Every row gives one point. Each table stands for the endless flat space through its points: a line for two points, a plane for three, and so on. The two share one point or none. Which?

First (2 x 3):
| -.41 |  .43 |  .32 |
| -.29 |  .11 |  .12 |
Second:
| -.53 |  .25 |  .41 |
| -.39 |  .21 |  .25 |
They share: | -.32 |  .19 |  .17 |

First (3 x 4):
| -.02 | -.04 | -.23 |  .11 |
| -.12 |  .12 | -.07 |  .13 |
| -.19 |  .22 |  .18 |  .18 |
Second, 2 rows:
| -.27 |  .12 | -.06 |  .26 |
|  .18 | -.03 |  .14 |  .01 |
They share: | -.09 |  .06 |  .02 |  .16 |

First:
| -.18 |  .31 | -.09 |  .26 |  .22 | -.17 |
| -.22 |  .24 | -.20 |  .44 |  .13 | -.08 |
| -.21 |  .19 | -.12 |  .42 | -.04 |  .07 |
| -.18 |  .30 |  .00 |  .20 |  .09 | -.10 |
Second (2 x 6):
| -.10 |  .20 |  .01 |  .23 | -.10 |  .19 |
| -.11 |  .23 | -.04 |  .24 | -.18 |  .17 |
They share: | -.09 |  .17 |  .06 |  .22 | -.02 |  .21 |

First, 6 rows:
|  .01 | -.04 |  .45 | -.30 |  .33 |  .46 |  .32 |  .46 |
|  .24 | -.04 |  .31 | -.45 |  .27 |  .51 |  .47 |  .17 |
|  .18 |  .46 |  .32 | -.12 |  .39 | -.07 |  .19 |  .08 |
|  .19 | -.05 |  .23 | -.15 |  .32 |  .30 |  .44 |  .25 |
|  .07 | -.36 |  .03 | -.09 |  .41 |  .27 |  .77 |  .24 |
| -.02 | -.01 |  .59 |  .24 |  .55 |  .48 |  .39 |  .50 |
Second:
|  .28 |  .24 |  .37 | -.30 |  .36 | -.01 |  .18 |  .21 |
|  .33 |  .27 |  .45 | -.33 |  .39 | -.05 |  .12 |  .23 |
They share: |  .18 |  .18 |  .21 | -.24 |  .30 |  .07 |  .30 |  .17 |

First:
|  .04 |  .27 | -.05 | -.65 |  .32 | -.11 |  .11 |  .12 | -.05 |
|  .16 |  .23 |  .06 | -.46 |  .09 |  .05 |  .00 | -.08 |  .08 |
|  .21 |  .23 |  .15 | -.65 |  .24 | -.18 | -.09 |  .20 | -.28 |
|  .11 |  .21 | -.11 | -.02 |  .02 | -.55 |  .23 | -.20 |  .01 |
|  .27 |  .10 | -.10 | -.11 | -.20 | -.03 |  .19 | -.52 |  .39 |
Second:
|  .19 |  .15 |  .25 | -.30 | -.04 | -.63 | -.14 | -.04 | -.11 |
|  .01 |  .21 |  .43 |  .20 | -.27 | -.02 |  .42 | -.20 |  .58 |
|  .16 |  .39 |  .11 | -.14 | -.05 | -.03 | -.01 | -.28 |  .11 |
|  .20 |  .16 | -.13 | -.24 |  .14 | -.25 | -.10 | -.11 | -.25 |
|  .27 | -.07 | -.07 | -.18 |  .08 | -.45 | -.06 |  .04 | -.31 |
They share: |  .21 |  .22 |  .11 | -.14 | -.05 | -.21 | -.02 | -.16 |  .00 |

First (3 x 11):
| -.40 |  .22 |  .24 |  .59 |  .30 | -.08 |  .23 | -.55 |  .19 |  .24 |  .31 |
| -.02 |  .33 | -.03 |  .21 |  .02 | -.15 | -.15 | -.21 | -.04 | -.26 |  .40 |
| -.04 |  .46 | -.06 |  .17 |  .00 | -.20 | -.31 | -.19 | -.17 | -.30 |  .49 |
Second, 5 rows:
| -.19 | -.24 |  .34 | -.19 | -.13 |  .21 |  .15 |  .52 |  .47 | -.46 |  .12 |
| -.07 |  .04 | -.08 |  .20 |  .22 | -.18 |  .14 | -.29 | -.01 | -.41 |  .25 |
|  .08 | -.01 | -.13 |  .28 |  .35 |  .01 |  .13 | -.36 |  .10 | -.28 |  .37 |
| -.10 |  .10 | -.26 |  .34 | -.20 | -.63 | -.16 | -.67 | -.23 | -.15 |  .10 |
| -.25 | -.06 |  .16 |  .05 | -.55 | -.33 | -.15 | -.02 |  .17 | -.16 |  .00 |
They share: no point

First:
|  .18 | -.02 |  .12 |  .12 |  .12 |  .23 |  .27 |  .22 |  .59 | -.55 | -.09 | -.47 |  .28 |  .09 |
| -.09 |  .12 | -.12 | -.22 |  .00 |  .26 | -.12 |  .17 |  .36 | -.36 | -.48 | -.43 |  .33 | -.07 |
| -.01 |  .19 | -.37 | -.02 |  .21 |  .32 |  .17 |  .52 |  .00 | -.02 | -.29 | -.09 | -.06 |  .15 |
| -.26 |  .09 | -.22 | -.33 |  .01 |  .28 | -.15 |  .27 |  .20 | -.19 | -.63 | -.26 |  .28 | -.11 |
| -.23 |  .14 | -.29 | -.13 |  .18 |  .33 |  .15 |  .59 |  .01 |  .04 | -.35 |  .02 | -.02 |  .11 |
Second:
|  .06 | -.07 | -.11 |  .12 | -.07 |  .14 |  .24 |  .46 |  .40 | -.40 | -.31 | -.33 |  .11 |  .00 |
|  .32 |  .07 | -.17 |  .16 | -.27 | -.08 |  .28 |  .54 |  .54 | -.18 | -.19 | -.25 |  .23 |  .08 |
|  .10 | -.13 | -.22 |  .23 | -.17 |  .05 |  .23 |  .48 |  .45 | -.52 | -.38 | -.51 |  .09 |  .03 |
|  .05 |  .12 | -.11 | -.11 |  .09 |  .20 |  .21 |  .32 |  .50 | -.03 | -.24 | -.03 |  .35 |  .11 |
They share: no point

First, 5 rows:
| -.35 | -.24 | -.46 |  .40 | -.14 | -.14 |  .05 | -.07 |  .18 | -.58 | -.42 | -.36 | -.46 | -.35 | -.27 |  .21 |  .16 |  .23 |
| -.23 | -.27 | -.27 |  .04 |  .20 |  .15 |  .16 | -.04 |  .08 | -.25 | -.21 | -.44 | -.37 | -.42 |  .16 |  .00 |  .09 |  .02 |
| -.43 | -.37 | -.02 | -.22 |  .19 |  .31 |  .13 |  .05 |  .04 | -.09 | -.44 | -.23 | -.14 | -.24 |  .06 |  .01 | -.06 |  .12 |
| -.17 | -.07 | -.46 |  .67 | -.10 | -.29 |  .01 | -.11 |  .19 | -.51 | -.31 | -.41 | -.47 | -.29 | -.34 |  .23 |  .13 |  .38 |
|  .07 |  .20 |  .11 |  .49 |  .41 | -.04 |  .08 |  .04 |  .17 |  .22 | -.13 | -.35 | -.06 | -.12 | -.07 | -.06 | -.28 |  .41 |
Second, 5 rows:
| -.11 | -.20 | -.11 |  .33 |  .14 | -.08 |  .15 |  .03 |  .17 | -.11 | -.26 | -.21 | -.10 | -.34 | -.07 |  .08 | -.07 |  .20 |
| -.50 |  .17 |  .01 | -.07 |  .28 |  .44 |  .13 | -.12 |  .25 | -.17 | -.44 | -.72 | -.62 | -.06 |  .02 | -.23 | -.17 |  .06 |
| -.11 | -.31 | -.38 |  .47 |  .22 | -.22 | -.01 |  .56 |  .09 | -.29 | -.29 |  .06 |  .30 | -.63 | -.14 |  .16 |  .03 |  .26 |
|  .07 | -.43 | -.26 |  .43 | -.08 | -.39 |  .18 | -.26 |  .21 |  .16 | -.10 | -.15 | -.15 | -.38 | -.17 |  .18 |  .06 |  .35 |
| -.28 | -.32 | -.70 |  .27 |  .12 | -.22 | -.15 |  .39 |  .13 | -.07 | -.23 | -.15 |  .02 | -.63 | -.23 |  .07 |  .17 |  .40 |
They share: | -.23 | -.10 | -.11 |  .22 |  .19 |  .06 |  .12 |  .04 |  .18 | -.14 | -.31 | -.33 | -.21 | -.29 | -.05 |  .00 | -.09 |  .17 |

First (2 x 20):
|  .25 |  .02 |  .16 |  .05 |  .42 | -.07 |  .43 |  .16 |  .22 |  .31 |  .22 |  .28 |  .12 | -.22 | -.35 |  .26 | -.34 | -.24 | -.42 |  .22 |
|  .25 |  .17 |  .01 |  .45 |  .22 | -.32 | -.02 | -.14 |  .22 |  .01 |  .07 |  .28 |  .37 | -.22 | -.05 |  .11 | -.19 | -.04 | -.12 |  .22 |
Second, 7 rows:
|  .52 | -.21 | -.19 | -.08 |  .04 |  .38 | -.21 |  .58 |  .26 |  .69 |  .41 |  .25 |  .12 |  .13 | -.10 |  .15 |  .02 | -.03 | -.43 | -.14 |
|  .56 | -.16 |  .05 | -.06 |  .33 |  .31 |  .15 |  .20 | -.11 |  .51 |  .32 |  .45 | -.11 |  .04 | -.17 | -.23 | -.12 |  .10 | -.39 | -.13 |
| -.10 |  .34 | -.13 |  .12 |  .56 | -.56 |  .22 |  .00 |  .19 | -.32 | -.14 |  .16 |  .35 | -.27 | -.07 | -.05 | -.35 | -.13 | -.15 |  .24 |
|  .74 |  .11 |  .25 |  .54 | -.06 |  .29 |  .08 |  .00 |  .11 |  .76 |  .54 |  .22 |  .14 | -.04 | -.03 |  .32 |  .14 | -.06 | -.18 |  .35 |
|  .59 | -.01 |  .45 |  .47 |  .23 | -.25 |  .44 | -.27 |  .10 |  .31 |  .20 |  .59 |  .28 | -.30 | -.28 |  .28 | -.46 | -.05 | -.44 |  .24 |
|  .42 |  .02 |  .11 |  .66 |  .07 | -.30 |  .41 | -.29 |  .14 |  .37 |  .02 |  .01 |  .41 | -.54 | -.09 |  .39 | -.15 | -.19 | -.36 |  .48 |
|  .41 |  .44 |  .37 |  .65 |  .01 | -.29 | -.06 |  .00 |  .59 |  .23 |  .46 |  .41 |  .55 | -.05 | -.12 |  .73 | -.22 | -.23 | -.06 |  .50 |
They share: |  .25 |  .11 |  .07 |  .29 |  .30 | -.22 |  .16 | -.02 |  .22 |  .13 |  .13 |  .28 |  .27 | -.22 | -.17 |  .17 | -.25 | -.12 | -.24 |  .22 |

First:
| -.49 | -.14 | -.10 | -.03 | -.21 |  .29 | -.30 |  .01 |  .33 | -.67 | -.06 | -.60 | -.41 |  .37 |  .09 |  .13 | -.04 |  .17 |  .42 |  .40 |  .49 |  .04 |  .31 |  .53 |
| -.41 | -.08 | -.01 | -.25 | -.34 |  .08 |  .11 | -.02 |  .29 | -.21 |  .22 | -.46 | -.18 |  .20 |  .31 |  .15 |  .04 |  .09 |  .24 |  .19 |  .22 |  .31 |  .08 |  .25 |
| -.42 | -.21 | -.11 | -.17 | -.53 | -.07 |  .33 | -.16 |  .30 | -.07 |  .23 | -.57 | -.09 |  .06 |  .45 | -.05 |  .03 |  .15 |  .24 |  .08 |  .13 |  .44 | -.11 |  .00 |
| -.10 | -.02 |  .17 | -.24 | -.24 |  .35 | -.24 |  .19 |  .51 | -.25 |  .12 | -.30 | -.20 |  .10 |  .72 |  .19 | -.19 | -.07 |  .24 |  .28 |  .31 |  .37 |  .58 |  .56 |
| -.14 |  .07 | -.05 | -.33 | -.51 |  .15 |  .51 | -.06 |  .14 |  .13 |  .39 | -.05 |  .01 |  .16 |  .37 |  .39 |  .39 | -.01 | -.04 | -.10 |  .07 |  .46 | -.21 |  .04 |
Second (7 x 24):
| -.46 | -.06 | -.21 | -.40 | -.30 |  .05 |  .27 |  .04 |  .18 |  .36 |  .28 | -.10 | -.38 |  .24 |  .34 |  .43 |  .22 |  .19 |  .26 |  .15 |  .25 |  .38 |  .36 |  .41 |
|  .17 |  .18 | -.45 | -.23 | -.43 |  .19 | -.06 | -.09 |  .57 | -.31 |  .52 | -.38 | -.50 | -.09 |  .41 | -.09 |  .61 | -.33 |  .23 |  .40 |  .84 |  .31 |  .43 |  .29 |
| -.19 |  .21 | -.16 | -.47 | -.39 |  .20 |  .01 |  .07 |  .21 |  .02 |  .09 | -.24 | -.38 |  .39 |  .57 |  .51 |  .25 |  .14 |  .43 |  .13 |  .18 |  .51 |  .29 |  .13 |
| -.24 | -.02 |  .29 | -.02 | -.37 | -.18 |  .01 |  .01 |  .20 | -.38 |  .25 | -.35 | -.06 |  .18 |  .38 |  .21 | -.48 |  .15 |  .11 |  .40 | -.01 |  .31 | -.06 |  .37 |
| -.03 |  .38 |  .11 | -.36 | -.55 |  .22 | -.14 |  .12 |  .36 | -.63 |  .00 | -.44 | -.11 |  .60 |  .63 |  .52 | -.05 |  .12 |  .43 |  .20 | -.05 |  .46 | -.09 | -.02 |
| -.46 |  .03 | -.28 | -.32 |  .04 | -.31 |  .27 | -.04 |  .62 |  .04 |  .53 | -.24 | -.55 |  .05 |  .57 |  .17 | -.12 |  .08 |  .24 |  .27 |  .39 |  .30 |  .23 |  .29 |
|  .41 |  .29 | -.20 | -.02 | -.74 | -.15 | -.38 |  .13 |  .22 | -.39 |  .52 | -.31 | -.36 |  .13 |  .70 |  .02 |  .13 |  .17 |  .24 |  .71 |  .67 |  .43 |  .36 |  .48 |
They share: no point

First:
| -.01 |  .70 | -.01 |  .42 |  .21 | -.07 | -.06 | -.09 |  .03 |  .24 |  .25 |  .09 |  .03 |  .10 | -.41 |  .06 | -.20 | -.03 |  .36 | -.19 | -.31 | -.06 |  .36 | -.30 |
| -.34 |  .24 | -.01 |  .18 |  .21 |  .41 |  .36 |  .35 |  .33 | -.12 |  .10 | -.13 |  .12 | -.34 | -.10 | -.13 | -.21 | -.31 |  .13 |  .08 |  .12 | -.27 |  .12 | -.24 |
| -.46 |  .27 |  .20 |  .15 |  .21 |  .26 |  .36 |  .23 |  .42 | -.06 |  .37 | -.28 |  .21 | -.43 | -.07 | -.25 |  .06 | -.10 |  .04 | -.07 |  .06 | -.48 |  .30 | -.60 |
Second, 5 rows:
| -.23 |  .32 |  .01 | -.03 |  .29 |  .23 |  .62 |  .47 |  .34 | -.35 |  .07 |  .02 | -.12 | -.52 |  .00 | -.38 | -.39 | -.42 | -.11 | -.07 | -.18 | -.51 |  .46 | -.19 |
| -.53 | -.05 |  .04 |  .26 |  .11 |  .53 |  .11 |  .17 |  .11 | -.09 |  .14 | -.25 | -.02 | -.29 | -.22 |  .11 | -.19 | -.20 |  .10 | -.18 |  .29 | -.26 |  .17 | -.23 |
| -.35 | -.01 |  .18 |  .08 |  .00 |  .44 |  .23 |  .25 |  .30 | -.01 | -.03 | -.21 |  .02 | -.17 | -.05 |  .14 | -.14 | -.01 |  .20 |  .05 |  .18 | -.18 |  .06 | -.19 |
| -.51 |  .11 |  .04 |  .39 |  .12 |  .53 |  .01 |  .08 |  .19 |  .09 |  .24 | -.33 |  .14 | -.18 | -.30 |  .17 | -.03 | -.07 |  .25 | -.06 |  .33 | -.17 |  .01 | -.27 |
| -.13 |  .56 | -.01 |  .32 |  .21 |  .12 |  .21 |  .25 |  .35 |  .16 |  .15 |  .03 |  .50 | -.08 | -.10 | -.15 | -.07 | -.28 |  .42 |  .27 |  .00 |  .00 |  .01 | -.58 |
They share: | -.31 |  .31 |  .02 |  .21 |  .21 |  .32 |  .30 |  .27 |  .30 | -.06 |  .16 | -.12 |  .12 | -.29 | -.14 | -.12 | -.17 | -.24 |  .15 |  .02 |  .05 | -.27 |  .18 | -.30 |

First:
|  .26 | -.03 | -.06 |  .43 | -.11 |  .38 | -.10 | -.24 |  .19 |  .36 | -.08 |  .23 |  .31 |  .19 |  .00 |  .36 |  .20 | -.18 |  .14 | -.07 |  .33 | -.02 |  .16 |  .04 |
|  .27 | -.07 |  .08 |  .52 | -.08 |  .52 |  .04 | -.30 |  .16 |  .44 | -.14 |  .38 |  .45 |  .12 | -.10 |  .45 |  .29 | -.32 |  .16 | -.11 |  .35 |  .11 |  .11 |  .03 |
|  .29 | -.10 |  .02 |  .47 | -.04 |  .44 | -.03 | -.25 |  .13 |  .44 | -.07 |  .30 |  .39 |  .12 | -.06 |  .39 |  .23 | -.25 |  .14 | -.06 |  .36 |  .03 |  .12 |  .10 |
Second, 7 rows:
|  .41 | -.20 | -.40 |  .80 | -.13 |  .24 |  .00 | -.27 |  .34 |  .24 | -.12 |  .61 |  .28 |  .46 | -.38 |  .60 | -.11 |  .19 |  .00 |  .05 |  .75 |  .16 |  .05 |  .20 |
| -.37 |  .12 | -.43 |  .37 | -.47 |  .89 | -.30 | -.14 |  .46 | -.15 | -.08 | -.34 | -.06 |  .45 |  .03 | -.33 |  .22 | -.43 | -.61 |  .00 |  .15 | -.28 |  .28 | -.25 |
|  .09 |  .21 | -.17 |  .31 | -.28 |  .25 | -.33 | -.18 |  .22 |  .13 |  .01 | -.18 |  .04 |  .19 |  .16 |  .21 |  .10 | -.03 | -.11 |  .07 |  .24 | -.11 |  .21 | -.05 |
|  .21 | -.10 | -.36 |  .41 | -.20 |  .33 | -.35 | -.19 |  .42 |  .02 | -.27 |  .06 |  .13 |  .51 |  .15 |  .06 | -.18 | -.09 | -.01 |  .09 |  .52 | -.24 |  .05 | -.08 |
|  .30 | -.19 | -.20 |  .56 |  .00 |  .26 |  .14 | -.07 |  .48 |  .14 |  .42 | -.15 | -.13 |  .65 | -.03 |  .16 |  .30 | -.25 |  .30 | -.09 |  .25 | -.15 |  .52 | -.21 |
| -.07 |  .09 | -.62 |  .42 | -.39 |  .70 | -.05 | -.19 |  .28 |  .21 |  .07 |  .39 |  .27 |  .38 | -.41 |  .37 |  .35 | -.07 | -.31 | -.34 |  .16 | -.10 |  .44 |  .16 |
| -.06 |  .61 | -.27 | -.14 | -.43 |  .28 | -.35 | -.14 | -.08 |  .37 |  .31 | -.13 |  .20 | -.13 |  .09 |  .53 |  .54 |  .05 | -.08 | -.38 | -.34 | -.21 |  .61 |  .16 |
They share: |  .22 |  .08 | -.28 |  .30 | -.21 |  .18 | -.31 | -.17 |  .28 |  .20 | -.03 |  .01 |  .09 |  .33 |  .16 |  .24 |  .08 |  .03 |  .12 | -.04 |  .28 | -.20 |  .25 | -.01 |
